Each wall is flat, endless, passes through zero and stands at right angles to its row. A trip goes straight from one point to another. Which walls does it cross, in order?

Walls:
(1): [-57  52 -27]
(2): [-32  33   7]
Trips:
[ -1 -25  28] to [ 32  63 -51] -> 1, 2
[ 26  20 -44] to [42 27  6] -> 1
[-1 46  0] to [-35 -11 -11] -> none
[ 40  10 -23] to [-95  34  28] -> 1, 2

Walls:
(1): [ 17  -7  19  18  -7 -14  58  27  71 -28 -14  18]
(2): [-26 -15 -22  33  21  16 -28  90  37  -4  35   1]
(3): [ 12  38 -33  -9  95  83  32 -52  12  46 -33  20]
(4): [-33 -14 -84   8  61 -18  30  20  46 -62  30 -55]
(5): [ 30  12   3 -66  26  36   3  -8 -58 -57  18  12]
Trips:
[ 23 -20 -61 -15 -20  23 -19  18  19 -60 -89 -54] to [-22 -20 -68   2 -64 -43  22  31  15   7  17 -30] -> 5
[ 49  -2  58   3  63  17  45  -6 -25 -18   7 -52] to [ 42  15  41 -44  21  10   8 -11  36 -49 -68 -23] -> 4
[ 15 -53  68 -16 -17 -39  -1   0  17  38  53  13] to [-16 -41 -64  28  13 -44  28  -1  51 -52 -12  -4] -> 2, 4
[ 38  -3  65 -44 -39   5  -9  29  15 -33 -55  41] to [ 14  31  34  44 -22  77  27  33 -51   0 -18 -65] -> 3, 1, 2
[-13  62  14  14 -27  -8 -27 -35  47  -3   3 -30] to [ 17 -32   9  33  -8 -51  -7  47  16  28 -24 -35] -> 2, 4
[  6 -39   9  38   0 -19 -39 -48  -3  57 -10  13] to [ 65 -12 -94 -17  21 -35  46  39 -29 -50  18 -60] -> 3, 4, 5, 2, 1

Walls:
(1): [ -2   2  24 -11  27  15 -15 -44   2   8   8   5  23 -21 -14  -6 -20   7
 -17  11  36  23  38  18  28  23 -13  25  17  -6  23 -45 -16 -10  29   2
  12   4  -1   4  52  39 -50   6  30 -56  16  11]
(2): [-59  -2  23  15  26  23 -45  32  16   0  27  28   1  -8 -23  -2  37 -37
  36   5 -21   2 -44  24  32  -2 -33  16  15 -32   3  -7 -13 -14  26   3
  20 -16  -2   9  23 -40  27  35   5   4 -19  15]
(3): [ 14  28  18  30  22  16  27  11  20  18   2   7  50  10 -47   7  36  25
  29  16  -3 -59   8   5  11   9   4 -12 -21  -3 -36  49  53 -17  11  -4
 -49 -42   4  34  -3 -12  28 -29 -11  46 -62  -2]
Trips:
[-43  23  35  -2  -1  23 -10  13   7  -3 -51  37   5  33  11  45  -1  31
 -37 -31  25  -2 -47   6  31 -12 -32  -5 -18  38  40 -39 -26 -22 -14  42
  18   4 -34  13  32  16   6  -7 -27 -18  -4 -17] to [-16  23  -2  20  -9   4 -21 -31 -13  42 -17  24 -23 -10  17 -19  21 -52
  12 -43  22 -41  43  36  29  31  -1   8 -16  -9  16 -29  -4   0  46  -4
   8  44   9  11  -7 -13 -34   7  -9 -13  49  -6] -> none
[-35 -12   5  37   1  -3 -44 -33  -1 -15   6 -43 -31  27  15  -5   7  -3
  43 -23 -23 -15 -10 -36  22   5 -42  13 -10 -16  11  -2 -15  -8  40 -21
 -23  26 -10 -15  12  20  -4   1  -4  -2 -13   9] to [ -9  29  -9   0   4 -33 -22  41 -26  -8 -25  37 -11   7  -3  20 -37  65
  25  12  27 -13  18  -2  12  38 -18 -12 -18   8  32 -56  25   1  34  23
 -24 -38 -38  29  11   1  22   8  10   0 -32  -4] -> 3
[-20  14  14 -33 -34   4  35  -6 -10 -22  18 -66  20 -17  20  -5  31  -3
  23 -38 -37  47  18  -1  23  14  17  -9   8  20  -1   7  17   1 -35 -24
  -6  10   1 -18 -24 -60 -26  37   1 -10  19  29] to [-30 -11  25  17  25 -13 -16   9 -37   8  31   0 -29  -8 -23  17  -6 -30
 -37  -7 -15   2 -10   7 -27  14  -2   5   6   2  -4 -25   4  24  30 -45
   1   0   9  -9  24 -20  -7   5  17  35   5  -2] -> 2, 1
[ -6  31  -8  20   1  45  28 -40 -17 -32  29  10 -20  41  28 -23 -39  36
  -1 -21 -10 -13  -7 -28  -5 -17  17  47  43 -50 -44  -9   8  26  -9  56
  -8   9  23   5 -16 -34  -8 -11 -25 -12 -12  13] to [-27 -54 -46  36  18  -1   1   9  37  11 -39  27 -47 -23  -3 -21 -24   7
   8  13   3  15  20  -4   3  19  69 -32   1  -6 -32   0  -2  12  -1  21
   6  78  18 -10  16  -5  -2  77 -29 -45  -6 -22] -> 1
[ 16   0  36 -11 -22  26   5  -6 -35 -46  18  -6   9  16 -40  -6   6  21
 -21  -3 -10  20  13   7  18   1   6 -35   7 -11 -30 -52 -47  -3  42  16
  26 -19 -11 -20  14  52  -6 -37 -19  12 -25  -4] to [-11 -26  10 -12  11 -31  38 -15 -37  -8  -8 -24  12   5 -15  32 -29  -1
 -18  -5 -17  -3   2   4 -18 -21  23 -16 -22 -15   4  -7 -25 -19 -44 -27
  -8  -5  26 -25 -53 -19 -25 -30  -1 -31  29 -27] -> 1
[ -5   1  19 -11  31  34  45 -11  21 -30 -34  -4  54  -4  -8 -26  21   2
  16 -13 -55  22  -3  25  12 -25   8  24 -17 -20   8  11  16 -37 -39 -27
 -34  16   4  22   2  -7   5   1  37   0 -17 -25] to [ 62  30  23  11 -10 -19 -17 -18  52   0  16   7 -12 -36 -15 -22  -2   9
  23 -14  67  -8 -25 -37  30  27 -13 -24 -21  16  18  15  -2   3 -34  61
 -30   9  16  28 -19  -3 -45  16  31 -31   9 -10] -> 1, 2
[-41   9  21 -10   6  -2 -38  -9  42  16  -6  13  -2  13   3 -23  16  -6
 -21 -38  17 -10 -23  -2  26   0 -19 -51  -4 -37   6  -4  21  17 -21  40
 -11 -30  18   5 -16  25  25  41 -26 -95 -28 -43] to [ 11   6   0  -4  -3  35 -20   0  20 -11  -5  10  19   5  67 -11  54  -8
 -14  -5 -43 -25  22  10  10   4  -6  11 -18  -8  -4 -38  -6 -12 -41  13
 -51   7  21   4 -12  19  59 -46  -3  29  -5  -7] -> 3, 1, 2
[-40  29 -28  -2  -2  21   2 -40  35 -15 -20  23  21  -4  53 -11  30  -4
 -28  23  18   9   7   4  36 -15   2 -51  -8  55 -93  -4 -26 -21  -7 -30
  -3  35  -5  -5   7 -31  -9 -15 -48  -7   9  36] to [-25  35  33  41 -17   3   7 -28  27 -42 -52 -23  20  -5   7  -1 -28 -14
   4  -3  24  34   7  20  11  -4 -26  -9 -27 -16  46  18 -39  -6   1 -40
   2  -7 -22  -6  36   5  21   9 -18  15  18   5] -> 3, 1, 2
[ 42   6 -36   6   7  -6  43  44  31  29 -14  -8  18   1  65  -7 -39 -33
 -17 -16  39  25  22  39   7 -23  32  25  -2  -2  11  44   7  49   4  42
   2   1  -1 -30  26 -17 -16  10  24 -25  20 -12] to [-10 -25  -9  -9 -15 -22 -13  18  -2  -5  26  18 -36  13 -40 -33  40 -15
 -22  22  -2  14 -40  17 -51  41 -19  -7  -2  14 -46   0 -15 -13 -75 -35
  28  30 -68  -9 -18 -14  10   8 -14  27 -26 -35] -> 1, 2
[ 27   7  -7 -56  -4  21 -11 -47   6  -8 -32   5 -37 -42  34  11 -28   4
  -4  12 -35 -27  12  10  14 -35 -15  24 -20  42 -17   8  25  20  -8  11
 -27  23 -10  18 -14 -50  -8  18 -17 -28  14  22] to [-20  31 -77  11  40  -1   0  -2  -9 -10  -2 -17 -15 -25  16  28  -2 -68
 -23  31  -9 -44  -9  35  -3  -7  22   7  47  22 -12   1  13  31  20  26
  31  27 -18  -4 -28 -25  -5  12  10  70   5 -44] -> 2
[  3  15 -25  16 -30  36   1  14   8  21  11 -37 -24  53 -20 -52 -16  -8
   2  19  27  -4 -13  41   4   6 -38  18  -3  -2  60 -24  -4  10 -31  17
   8  14 -14 -51  22  45 -16  13  26   0  17 -15] to [  4 -30  14 -41 -19 -26  18   1  24  38 -11  -9  26 -44  15 -32   9  11
  15  -6  -3   7 -17 -13 -39   9 -48 -28  -7  18  44  22  21 -23  21 -12
  17 -17   2 -14 -61  -6 -27  53 -21 -26  -7 -34] -> 1

Walls:
(1): [ 21  15   3 -20 -12 -48  -8 -36  10  27   4  49  42 -24 -16  16  58 -50
  18   0  12 -34  11  22 -25  31   9   3 -18  25  -8  11 -32 -44   5  15
  -2  -5   1  37   7  32  -4 -28 -10 -72  23  -2]
(2): [-11  30 -16  36  44  23 -42 -11 -13  24  -8 -12 -49  13 -51 -62  29   6
  26  15  34  43 -16 -24 -40 -10  41 -48   4 -27  -1  23 -71 -28 -38 -17
   0 -30  24 -63 -30  -2 -26  53 -30 -24  38  38]
(3): [-26   7   5 -18  13  20  12  20   3  14   7  30  11  35  19 -39  32  -8
 -11 -24   5 -63 -26  11   6  24 -15 -39  36 -40  -3  -5 -46 -11 -59  17
  29  17  22  38  56 -20  -5  36  -8  -8   6  50]
(4): [ 19 -49 -12 -16 -17 -54  -7  21   3 -29 -29  -3  26 -10  14 -12  25   9
  12 -20  15   4  20  32  65 -39  46  17 -22  -9  19  -9  30  81  20 -13
  15 -18   1 -40  35   4 -29  27  11 -18 -36  37]
Trips:
[ 40 -14  35   6 -25  11 -33 -10  15 -23 -24  -6  -2   8 -26  15  30  38
  38 -49  14  -5   1  53 -29 -10   2 -42 -37   0  47 -17  32  22 -25  -8
  13 -33  33   6 -23 -26  -2  45   0  50  33   9] to [-13 -10   7   2   2 -30  -1  33 -25  20  54 -53 -25  37  19  11  13  41
   5  25  38  12 -23  25 -67 -26 -43 -47 -32  26 -18  64   8  16  25 -33
  -3  -1 -22   3 -10 -29 -31  -6  53 -20   2 -45] -> 3, 4
[ 13  12  14 -14  31 -14  28   2   4   5  11  12 -24   8  59 -42  14 -21
  17   2 -17 -30 -19  20   7  24  35 -17 -50 -15 -27   6 -11  15  95 -31
  -6 -68  13 -26 -18 -14 -16  34   4   4  31 -26] to [-21  -4  33 -23  -1   3  15   2 -18  42  53  10  26  30  -7   7  28  -5
  -1 -31 -38 -14 -20 -24 -50  13   2 -44  31  28  -7 -22 -63  22 -39  -6
  -4  43 -37 -12  -9   6   1 -25 -10 -10   6  -3] -> 3, 4
[ 14 -45   4  45 -31 -17   6  -5  20 -40  25  20 -11 -13 -50  19  23  27
 -36  -4 -53 -38  20  42  10  37   9  27   0  34  30   8 -17  21  17 -13
 -41  10 -35  82  21  17 -64  12  28 -33  11  -9] to [ 24  12 -35  29  50 -56  33 -10  -1  46  19  48 -12 -17 -15  16 -54   8
  17  26 -21  -2  29  13  50  28  55 -26  18  -2  11 -23   7 -28 -56  54
  13 -18 -29  -6  24  32 -22   8  76  -6 -23   1] -> 3
[  4  -4  30  29 -13 -10  21 -23  13  12  16   1   9   2  30  82  22  -9
 -73  -8 -22  -3   9 -32  22  -7  15 -11 -14  31   0 -41 -14 -20  -1  43
 -16  21 -22 -58 -21  11  -5 -11 -22 -19 -44  29] to [-46 -35 -20 -26  41  18  -3 -38 -50 -29 -29 -18  47 -52 -21  15  59  15
 -31  -5  16   0 -47  39 -11  -6 -15 -10  -9 -33   9   6  10  26 -27 -30
  -1  13  13   2  32 -10  -8 -26  27  28 -13  18] -> 3, 1
[ 24  -8  37 -48 -16 -33 -17   6  -9  13 -14  -5   1 -14 -17  -2 -37  19
   0  -2 -10  31  -2  50  24  16 -20  -2 -15 -55  32  -1 -62  11  -8  -9
 -45 -44   4  18   9   5 -14 -15 -39 -17 -15   9] to [  5  20  35 -28   8 -49  13  -4 -23 -27  -9  30  70 -34 -47  -2  35  -6
  28   3 -22   1 -22  22 -26 -60   5 -31  -5  15  26  -3  -2   3  13   9
  -1  22 -37   2   6 -39   9 -14  51  -7  -8  16] -> 2, 3
[ 39  28  -5  15  12  -7   7 -27 -11 -61   5  26   8  25  21 -56  10  38
   3  -6 -25 -23  -3  -6 -10   0  -3 -25 -41 -63 -26 -28  39  -9   6 -20
  18 -21   1  -7  -7  14 -24 -25  20  -5  -4   0] to [  9  -5  26   9 -29  -1  31   2 -24 -14  22 -22  21   9 -22 -25  -8  -6
 -38   0  14  42  10  -2  15 -20  -7 -30 -53 -40  -6  12  -7 -18  21 -25
 -43  10   4 -63  24 -14 -35 -35  50   3 -26   5] -> 3
[ -6  33  23  60  31  14  82  12  -7   6  10 -38  -3  11  13 -42  10  -6
 -12  18   5  50  -3  35   0  10 -17  14 -11  -9 -23   6 -11 -19  19  21
 -47  12  -1   3 -19  22  -6 -25 -43  -8  31  21] to [ 37  -5  40  21  10  17 -10   7  16  24  69  -6 -16  12  11   9 -14 -21
  -5  63 -24  45  26   4 -22   3 -10 -26 -22  33 -31  46  13  36 -26 -20
  20  88   1 -12 -32  38 -23  10  15 -18   7 -25] -> none
[-16  -9 -33  -3  14  11  18  30  53  38  -3  12  20  38  -8  21 -43  37
   4   1 -16   4 -31 -22  38  37  20   0 -13   5  26 -16  12  19  28 -39
  23  -1  15  40  28  -1  -9  37   3  10   1 -22] to [ -1 -23   5 -75   9   2  30  20   4 -36 -33 -36 -20 -37 -10 -29  14 -29
  10  24 -45  -3 -20  31  25 -13  56 -11 -33  -5   4 -14  -9 -15 -11  -7
  72 -25 -10 -16 -18 -39  14  -1  46  11  14 -51] -> 3
[ 25   8 -16  -1  -5  13 -24  28  29 -38   3 -25  53  13  -5  33  16   7
  -7 -20  -5 -30   6  41  22 -41  12  10   5  14 -41 -27  -2   3 -15   1
  14   2 -32   2  38 -15 -42  34   2  -3  26  64] to [ 48  -5 -34 -19 -19   7 -11  18 -51  29  43  16   2  -3  36 -13  20 -25
   8 -22 -13 -20  -5  11  -1  15  15   2 -18  31  -6   6  10  10   6  81
  48   8  46   2 -29  16 -51  20 -11  33 -32 -17] -> none
[-18   2 -34   1  -7  11  19   9  -1  -4 -20   0 -22 -10 -42  11 -15  -8
  -1 -18 -46   4  -1  15 -33  22  19   0  20  13  57  10  -5 -26 -36  18
 -26   0 -50  56  24  25 -31 -19  15 -40 -31  -7] to [ 45 -17  16  23 -19 -85 -25   5 -47  -5 -36  27  28  22 -36  16 -50  28
 -29   6  15  17  63   7  32   7  11 -45  28  29  44  -5  -4  53 -53  11
  -4  24   4  11 -35   7 -64  -2  20  22 -26 -12] -> 3, 4, 1

Walls:
(1): [-30  -2 -95   3  -3 -23 -19  22  13  10 -37  -6  -8 -17  12  16  67 -39
  -9  34  10 -35 -52 -30  28 -33  10   3  -4  19 -38   4   2  27  -6  -5
  12 -44  -5  22  20  24  -1  -6 -20  29  -1   8]
(2): [ -3  -1 -19  47  -8 -15  -8  31   6 -26  15  24   3  -9  -3  22  46   3
  23 -31 -37 -15 -28 -43 -15 -57  13  -4  13  36  -2 -23  -5 -19 -32  25
 -17  11   4  24  35 -14  37  -4   5  -6 -29  -7]
(3): [-18  12   5  24  19  -5  12  26 -26   9  26 -21   5 -26  -7  22  -4  21
 -14  19   9   3  15  -7  14  13  -2 -16  22 -36 -12 -30  32 -16  15   8
 -20  10  58  -6  12   5  -5  44 -28   2 -10  33]
(4): [-11 -10  27 -31 -17  49  24 -24  -3  45  13  41  39  -3  11  24  20 -39
  44   9  -1  34  -2   8 -54   1  16  22   6 -19 -13   1  -3  19 -24 -26
 -31 -19 -12 -24 -15 -27 -36  -2 -39 -24 -26   1]
(5): [  6 -39 -16 -27   3 -19 -17   3 -14 -76  16 -30  -3  27  18 -10  -3 -28
  40  43  -9 -40 -13 -17 -15  55 -31  -4 -31  -5   4 -13  19  16 -21 -16
  40  21   5  -3  49  16  18 -12  30 -25   1 -14]
(6): [-11  19  14  13  71  25  10  34 -27 -30 -49   7  29  10  -1 -18  22  11
  31  34  59   0  11  -5  19 -24  25 -19 -16  -3  25   0 -31 -31  -4   7
  14 -22 -39   2   3 -40  30   9   2 -18  13   5]
Trips:
[-50   7  35  24   4  51  52  35   6  41   2  40  39  29 -10   1  19 -17
  44 -50 -13   2   4  45  22 -10  -3 -22  -6  36 -15  12 -47 -23 -30 -20
  42  53  16  57  -8  10 -33  -3 -20   2  24  13] to [  0  44 -35  -5  20 -16   5  34 -54   9 -17  15 -19   3  -8  28 -22 -30
  10  10  17  11  -8   1 -30 -16  33  35  22  -3  -5  71 -13 -38  66   4
 -24 -20  34 -26  14 -34 -20  10  -3 -15 -11  18] -> 3, 1, 2
[ 30  10  19 -13  14   1  23  29 -23  32  13  -7 -12  -7  29  -3  51 -26
  16 -30  12 -31  17 -19 -16  22  23 -43   2  24  40  34  18   5  32  19
 -21   5 -10  -8 -29  31   2 -43  10  18 -21  -1] to [ -6   5  28  38 -30  33  21  15   8  18  -7 -32   5  17   2 -14  20   3
   0  51  -2  30 -47  22   6 -28  17 -26 -19 -30   8  -7   3  27  18 -14
 -72   8 -21  59  35   2  13  31 -33 -13 -52 -29] -> 1, 3
[ 15  23   5 -51  17 -19  25   9  37 -18   7  -6 -56   9  24 -30  -3  -3
  11  -4  23  12  -4 -34  23  45  -1   4 -11  -2 -28 -11 -15 -29  -5  -8
  23 -21   4  14 -11 -38   4 -39  20 -25  -8 -45] to [-15  -7  56  54  13  16  28  -8  14   4  -5   3  -4 -26 -21   7  23 -46
 -13  13  17  40  14  -9 -12  22   3 -13  15  10  52 -22  32  29 -17 -10
   2  35  -7   8  18  13  -8  -3  17 -26   8  -9] -> 4, 3, 2
[ 25  23 -19  27  25   2  -3 -16  29 -18  21  -2  39 -54  -5  24   4  20
  19  17 -32  -6  -3  31 -15   0 -44  17   7  -3  28   3  51   9  16 -28
 -27   0  52  17  -9  -3  52 -27 -22  15  15  34] to [ 29   1  24  -1  19  26 -23  -3  -6  -1  34 -15 -19 -20  19 -33  -5 -14
   9  13  -7  40  35 -19  22 -15 -30 -30  10 -27 -23  12   9  -4 -51 -21
  23  30  -2 -10 -29 -28  48 -61 -38  29   3 -18] -> 4, 2, 6, 3
[-38  -2   1 -14  36 -10 -28 -12 -28   7  19  19  24  17 -17  11   5 -17
  -7   7  -8  47 -47  10 -19 -14  28  33 -10 -25  -1   3 -60  12 -29 -33
 -14  14  40   6   5 -27  14 -27  14   9 -10 -31] to [  2   4  -5   0  10   7   2  -7  -4   8  11  30  14   9 -52  -3  -5  12
 -41  10  21  -9 -26  62  20  -1  25 -11 -59   7 -12 -20  30  -1 -29   5
 -63  57  10  -5  65 -40  -4 -56   2  55 -12  11] -> 1, 3, 6, 4
